Rows are points. The points of each table are mixes of a few directions, plus a little noise. Count the directions of each table, and those that both share. Where both have some left over, give the other angles between the two spaces (their principal angles), to ten degrees, smallest first.

First (5 x 2)
[[ 18   3]
 [ 26   5]
 [-66 -13]
 [ 64  12]
 [-42  -8]]
Second (5 x 2)
[[ 24   5]
 [ 60  11]
 [ -6  -1]
 [-83 -16]
 [  5   1]]
Directions: first 1, second 1, shared 1

First (7 x 4)
[[-36 -12 -38  11]
 [-17 -23  27 -58]
 [-48  29 -31  49]
 [ 79   2  32   0]
 [ 64  26  34  20]
 [-40 -14 -40   7]
 [ -4  -9  16 -27]]
Second (5 x 4)
[[ -4  11 -25  -4]
 [ 10 -35  75  12]
 [-12  37 -81 -15]
 [ -4  18 -38  -6]
 [  8 -30  66  12]]
Directions: first 3, second 1, shared 0; angles 50

First (10 x 9)
[[ -9   7  32  -9 -13 -55  14  35  -6]
 [-28 -17 -18  20  16  14  43  41  -7]
 [ -5 -51 -35  -8 -17  49  33  54   7]
 [ 29  10  57 -31  -6  -5 -73 -41   0]
 [-36  13  -6  40  56  20  23   2 -11]
 [ 25  31  13   8 -57 -54   4 -55  -6]
 [ 23   9 -40 -15 -27 -20  -1 -18  18]
 [-38  41  12  21  67 -40   5   9  -7]
 [ 13 -50  -2 -18   9  92 -31  13   4]
 [ 26   6 -12  -6 -25   0 -18 -40   7]]
Second (9 x 9)
[[ 45 -12  17 -51 -38   2 -58 -19  16]
 [-19  19 -20  17  44  -3   6  -3   2]
 [ -7 -18  28  13   4  39  -4  -1 -15]
 [-38  -7   3  47   7   7  65  29 -23]
 [ 58 -19  35 -64 -30  30 -95 -36  15]
 [-42   5 -15  18  45 -17  40  54  -3]
 [ 13   5 -17 -14 -33 -37  12   6  10]
 [ 23   0  -3  15 -61  -6  18 -42  -7]
 [-33  26 -31  19  63 -15  17  14   5]]
Directions: first 5, second 4, shared 4

First (8 x 14)
[[ 35   1  -2  37  33  24   0 -41  10  -6  29  32  -5 -26]
 [ 36   9  11  15  -1   0  -6  -2 -16  13  10  -5 -17 -16]
 [ 25   5   4  15   8   6  -3 -10  -5   4  11   5 -10 -14]
 [-18   2   5 -28 -29 -22  -3  35 -14   9 -22 -30  -2  18]
 [  2  11  16 -25 -41 -28  -9  47 -30  23 -21 -45 -18  10]
 [-68 -38 -52  24  75  51  28 -87  83 -66  22  95  64   8]
 [ -3   3   5 -12 -16 -13  -2  19 -11   8 -11 -18  -6   7]
 [-10   4  10 -25 -31 -21  -3  37 -19  15 -19 -33  -8  13]]
Second (9 x 14)
[[-39  40 -41  -3  54  25 -23 -10  27  71 -40  46 -10   9]
 [-51  24 -38  -9 -20  15 -12  10 -19 -26 -16  46  -8  11]
 [-49  -2 -18  11  10  27 -12 -23  27 -37  19  52  50   3]
 [  7 -11   2  15  41  12   4 -31  35  14  11  10  20  -6]
 [ 33   5 -19  -9 -17 -14  29  10 -47  -8 -25 -11 -82  -3]
 [ 16 -15  26  -4 -36 -17   5  17 -18 -28  18 -30   9  -2]
 [ 40   0 -13   6  39   0  24 -20   1  34 -19  -6 -55  -8]
 [ 39 -16  52  -6 -24 -30  -3  25  -6  19  14 -66  16  -4]
 [  5 -25  50  -2 -47 -19 -11  21  -1 -38  39 -39  61  -1]]
Directions: first 2, second 4, shared 1; angles 50

First (11 x 20)
[[ -1  20  -1   9  -6  -6  44 -16  56 -41  15 -29  34 -23  10  18  24  40
   -4  -2]
 [-51  20 -48  13  -6  44  16 -19 -29 -20  16  -1 -95 -49  26  17  -8 -31
   62  18]
 [-46  15 -43   9  -4  40   8 -14 -34 -12  12   3 -90 -41  22  12 -11 -34
   55  17]
 [ 43 -22  40 -12   6 -34 -25  21   8  27 -17   9  69  48 -24 -19   0  14
  -50 -14]
 [ 24 -15  23  -8   4 -18 -20  13  -2  20 -11   8  36  30 -15 -13  -3   3
  -28  -8]
 [ 19  -8  18  -5   2 -16  -8   8   7   9  -6   2  33  19 -10  -7   1   9
  -23  -6]
 [ -6  26  -7  12  -9  -4  54 -21  65 -51  20 -36  30 -33  14  23  29  46
    2  -1]
 [  9 -23   9 -11   7   0 -46  18 -51  43 -18  30 -17  31 -13 -20 -23 -35
   -6  -1]
 [-25   5 -23   4  -2  23  -2  -5 -27  -1   4   6 -54 -19  11   4 -10 -25
   31   9]
 [ 40 -20  37 -11   5 -32 -22  18   8  24 -15   7  64  43 -22 -17   1  14
  -46 -13]
 [ -5   2  -5   2  -1   4   2  -2  -2  -2   1   0  -9  -4   3   2  -1  -2
    5   2]]
Second (11 x 20)
[[  5 -12  30 -29  10  -5  18 -17   4  25  38   6  48  28   3 -20  20  -8
  -33   6]
 [-38 -10  39 -23 -10   9  -4  16 -18   3 -12   1   9   3 -30 -17  -4   4
  -26 -28]
 [ 16  11  -3  13  -9   2  48 -34  66   8  62 -21  31  24  35  -4  12   7
  -14  21]
 [ 28   3  -6   3  14 -23 -11   8   3 -22 -29   1  23 -16  -9  16  13  21
    2  -3]
 [-29  -1  17  -4 -14  13   7   4   3   3   4  -7  -5   4 -10 -10  -9   4
  -10 -13]
 [ -9 -19  31 -36   5  14  21 -27 -10  49  62  13  26  42  13 -34  13 -37
  -31  14]
 [-13  -6 -11  -4   8  -2 -55  39 -66 -17 -74  21 -45 -33 -34  12 -18  -6
   25 -20]
 [ 14  13 -57  33   2  12 -18  -5 -14   2  -3   8 -72 -13  30  18 -23 -28
   52  28]
 [-55  -7  42 -17 -21  11  -7  32 -13 -15 -36 -10   1 -10 -46 -13 -13  25
  -24 -45]
 [ 69   8 -20   7  28 -38   3 -15  26 -14   2   2  50  -4  21  23  31  15
    2  24]
 [ 11  25 -64  56 -11   7  -5  -1  20 -23 -13 -13 -70 -25  30  31 -27   1
   56  20]]
Directions: first 2, second 4, shared 1; angles 40

First (10 x 32)
[[  4  10   4  -2  -2  -5 -10   6   0   0  -1  -4   3  -4   0  -5  -1   7
   -3   0  -3  -7   6   4  -3  -5   6   6 -11   5   7  -2]
 [-16 -50 -18  10   8  23  48 -29  -1  -1   7  22 -13  21   2  26   7 -37
   14  -2  13  33 -28 -17  15  22 -31 -30  56 -26 -37   7]
 [  6  18   7  -3  -3  -9 -18  10   0   0  -2  -8   5  -8  -1 -10  -3  14
   -5   1  -5 -12  10   7  -6  -8  11  11 -21   9  14  -3]
 [ -1  -4  -2   1   0   2   4  -2   0   0   1   1  -1   2   0   2   0  -3
    1   0   1   3  -2  -1   1   2  -3  -3   5  -2  -3   1]
 [-17 -55 -19  10   9  25  52 -31  -1  -1   8  23 -15  23   2  28   7 -41
   16  -2  14  36 -30 -19  17  24 -34 -33  61 -29 -40   8]
 [  7  23   8  -4  -4 -10 -22  13   1   0  -3 -10   6 -10  -1 -12  -3  17
   -6   1  -6 -15  13   8  -7 -11  14  14 -26  12  17  -4]
 [  9  30  11  -6  -5 -14 -28  17   1   0  -4 -13   8 -13  -1 -16  -4  22
   -9   1  -8 -20  17  11 -10 -13  18  18 -33  16  22  -5]
 [ 26  85  31 -16 -14 -38 -81  48   2   1 -12 -37  22 -36  -3 -44 -11  64
  -24   3 -23 -56  47  30 -26 -38  53  51 -95  44  63 -13]
 [  0   0   1   0   0   0   0   0   0   0   0   0   0   0   0   0   0   0
    0   0   0   0   0   0   0   0   1   0  -1   0   0   0]
 [-18 -58 -21  11  10  27  55 -33  -1  -1   8  26 -16  25   2  31   8 -44
   16  -3  15  38 -33 -20  18  26 -36 -35  65 -31 -43   9]]
Second (8 x 32)
[[  9  -2  -7   6  -6 -13 -13  13   1  20   9 -28  20   9  -3 -31 -34  12
    5  15  13 -28  22  10  -1   9  22  12 -46  13   0  -2]
 [-37 -28  13  24  48   5  34 -30  -4 -12 -19 -13   2 -35  21 -12  17 -32
  -13  -2  26  27 -62   6 -14 -26 -32 -28  34  17 -11   6]
 [ 17 -14 -12  25 -32   1 -14  13   7  37   4   2  16  47 -17  -9 -26   3
   -8   2  25 -31  44   2  15   6   2  11 -29  -3 -28  28]
 [-18  43   1 -56 -20  12  -1 -14  -7 -37 -17   5  -9   2  13  50  14  20
  -21   1  -2   2   8  17 -11 -15  18  15  17 -17 -12  -5]
 [  5   2   1  -3   7  -5  -1   5   1  -4   5   2  -4 -13  -2  -4   4   0
   10  -1 -15   6  -6  -6   0   6   1  -2   2   1  17 -10]
 [-24 -17   7  18  42  17  30 -27  -2 -13  -5  -7 -12 -32  15  -7  18 -20
    6  -2   3  28 -43   3  -7   0 -15 -23  34   8   4  -2]
 [  9  -8  21  -6  16 -47  -5  22   0 -14  -6  22   3 -34  -4  -9  26 -20
   -3 -13 -25  25 -46 -36  -7 -34 -38 -11  13   0  32 -20]
 [ 39  24 -25  -9 -54  30 -26  17   5  24  27  16 -14  53 -24  19 -19  34
   24   1 -24 -30  84   2  25  54  44  27 -24 -23   0   7]]
Directions: first 1, second 5, shared 0; angles 30

First (9 x 32)
[[ 17   7   8  15  28 -30  20  -9 -20   4  -4 -30   9   1  -6  -6   8  19
   19  25   2 -15 -10   5   4  24   4 -29 -22 -22  27   5]
 [-69   4 -27 -34 -35  44 -46   1  28  25  -8  17 -21 -10  30 -25  24 -66
  -55 -28   5  50  22  -7 -13 -51   3  66  31  29 -26  -8]
 [ 31   2  24  27  40 -24  20 -15 -14  16 -24 -18  22   0   6 -24  47   6
  -16  38  38 -17  -1   0  -4  -2  -1 -34 -18 -16  34   0]
 [-23 -25 -16 -33 -75  70 -40  30  50 -25  18  82 -23  -1   3  31 -40 -27
  -28 -68 -14  26  19 -11  -3 -45 -15  59  52  53 -73 -10]
 [ -5  -1 -77 -18 -36 -64  25  -2 -25 -24   2 -59 -24  20 -51 -18 -37 -22
   54  -1 -33  -9 -23  28 -23   9 -26   9  38 -65  67  21]
 [ 53  13  85  47  83  -8  26 -11 -20  12   5  -2  38 -10  19  25  18  79
   15  43  16 -34  -5 -14  34  56  29 -74 -79  12 -11  -7]
 [ 61   8  78  55  88 -19  29 -20 -20  25 -25  -9  45  -8  23  -7  64  48
  -18  61  55 -34   2 -10  15  23  15 -74 -62  -1  20  -7]
 [ 13 -24 -73 -24 -79 -24  16  21   4 -56  20   3 -29  23 -62  19 -79  -8
   55 -44 -43 -14 -19  22 -19  -5 -41  22  65 -32  18  15]
 [-78  17  -3 -35 -17  53 -47   3  21  23  17  14 -20 -16  38   5  -4 -29
  -25 -29 -26  48  16 -14  12  -7  28  55  -7  41 -55  -7]]
Second (8 x 32)
[[ 22 -27   5  11  28 -14  10 -11  -7   7 -17  -1  21  -4  10 -10  34  16
  -28   7  31 -15  -7  -7  -6  -4 -17 -13   7  -5  17   1]
 [-15 -80 -90 -37 -13 -34  -1 -12  -8   1 -25 -14   6  -4  -1 -33  31 -14
  -60 -41  23  -1 -30  -7 -39 -32 -70  46  91 -26  40  14]
 [-82 -67 -64 -58  65 -32 -15 -28 -39  32  16 -57  20 -38  48   5  15  61
  -40 -43 -33  17 -48 -33  11  66 -19  47  13  -9  -5  17]
 [ 24  62  45  26 -39  29  -1  20  23 -16   9  26 -22  18 -26  11 -33 -31
   46  22  -8   2  32  21   9 -19  35 -22 -30  15 -16 -10]
 [ 29  75  55  33 -43  35   1  24  26 -19  11  32 -25  21 -28  13 -39 -32
   54  29 -11   2  34  23  13 -19  42 -25 -39  17 -21 -13]
 [-84 -79 -74 -60  67 -36 -14 -33 -40  32  12 -59  22 -39  49   2  21  63
  -47 -48 -30  15 -52 -33   6  62 -29  50  23 -13   2  18]
 [ 12  68  45  21 -38  32  -5  23  22 -17  19  24 -27  18 -20  17 -41 -27
   54  21 -21   7  29  19  15  -7  44 -19 -41  16 -26 -11]
 [ 92  51  77  63 -23  19  21  18  26 -19 -24  49   2  28 -32  -5  13 -31
   19  52  51 -26  39  22  -6 -51  16 -60 -23   8  10 -16]]
Directions: first 4, second 3, shared 2; angles 70

First (11 x 32)
[[-20 -12   2 -14  20   5  -1 -20  28   0 -13 -24 -35 -32  13 -12  -4   4
    6  16  15  10   0  15  19  -6  11  31 -10  -8 -10  -7]
 [ 16   2   4 -10  -6   5   5   5 -17   4  -3  29  21  11  19  -2 -25  -5
  -17   2 -16 -20   9 -16  27   9   8 -23  15   9  22 -10]
 [  8  10   2  16 -13   0 -21  25  -6   6   6   3   7   0 -29  -3  24   3
    9  -8  -6   7  -6  -9 -19   4  -9 -23   0   0 -13   7]
 [-19   2 -16   4   6 -16  29 -22   4 -15   9 -23  -6  20  12  18   8  -1
    2  -2  17   2  -6  22 -33 -14 -12  40 -15 -11   0   7]
 [ -7  19  10  21 -63   3  41  18 -70  30  95   9  44  58 -36   4  58  21
  -20 -30  15  14 -12   7 -59 -26 -69 -52 -16 -25  50  33]
 [-12   6 -25 -10  13 -17  48 -33  -4 -23  -5   4   9  37  56  25 -29 -10
  -14   6   6 -29   4  14  -9 -11   3  47  -3  -5  21 -12]
 [ 19 -33  27 -19   0  13   3 -14 -18   5   0  12  15  -2  -3   1 -44  -5
  -13  -6 -10   9  15  -9  47  13   6 -30  24  33  17   8]
 [ 15  -3   3  17  14  -3 -53  24  28 -11 -33 -11 -13 -28 -42  -1   9  -6
   29  -3 -14  18  -4 -14  -9  18  18  -6   9  21 -50   6]
 [-21   6 -10  -4  21   3 -18  -1  41   1 -23 -23 -43 -43   9 -20  15   4
   15  21  11   2  -6  10   6  -5  16  34 -17 -21 -26 -16]
 [ 19 -19  13  -2   6   2 -19   1   1  -6 -16   3   5  -7 -18   4 -23  -7
    6  -8 -13  10   7 -11  21  16  12 -17  19  28 -10   7]
 [ -1  23 -12   1   2   6 -14  20  12  10 -15  18  -7 -15  21 -19  11   2
   -2  17  -9 -23  -1 -13   9   2  14  -2  -5 -19  -1 -26]]
Second (10 x 32)
[[ 11 -34 -29  14 -63 -67   6  16 -19   0  49 -16 -26  15 -20  22  49 -12
   17   3 -11  20 -40   3 -51 -37 -74  -8 -28   5  31 -47]
 [-23 -37  11  -4  22 -25  42 -40   3 -17  27  38   6  -5   5  -5 -12  -5
   -9   8  19  13  -2 -11  30  11 -21   8   0   1  -2  27]
 [  4   0  -1   0  -8   0  -6   8  -4  -4  -7 -10 -11   3  -5   4   7 -10
    3   6 -11   0   1   7 -20  -2   7  -3  -6   1  -7 -12]
 [ 23  12   3  11  23  16 -14   5   6   1  -9  13  19   3 -14  16 -12 -12
    1 -19   4   1  12  -6 -12  20  25   0  19  18 -28  17]
 [  4  11  -7  23  -4 -16  -7  16  -8  -9 -13  16  -3   1  -2 -20  12 -15
    3  21 -20   1  -9 -14 -20  10  -9   4 -13  -7 -11   4]
 [-26  -9  17 -27  20  31  14 -31  14   6 -14 -41 -40 -25  22 -13 -15   2
   -6  18  18   8  15  37  20  -9  28  30 -15 -15  -1  -2]
 [ 34  87 -21   9  27  68 -58  31  27  64 -31 -44  26 -30  20 -29 -17  62
   -4 -39  33  -8  -4  -5  43  -6  15  44  17 -14  28  19]
 [ -1 -17  10  -8  -5  -2   5  -2  -6 -15   1   9   4  15 -10  24  -2 -16
    1  -4 -11  -7  12   4 -14   5  17 -27  10  13 -15  -8]
 [-10   9   5  -8  -7   3   1   6  -6  -4  -2  24  34  13   7  -3  -9  26
   -6  -9  -6 -24   5 -22  36   3   0 -31  18  -5  18   5]
 [-15 -24  13  -8  -4 -11  16 -11  -8 -23  -1  10 -10   9  -4   6   0 -21
    0  16 -14  -2   9   6 -11   6  10 -16  -4   2 -14  -5]]
Directions: first 5, second 6, shared 1; angles 40, 40, 50, 80
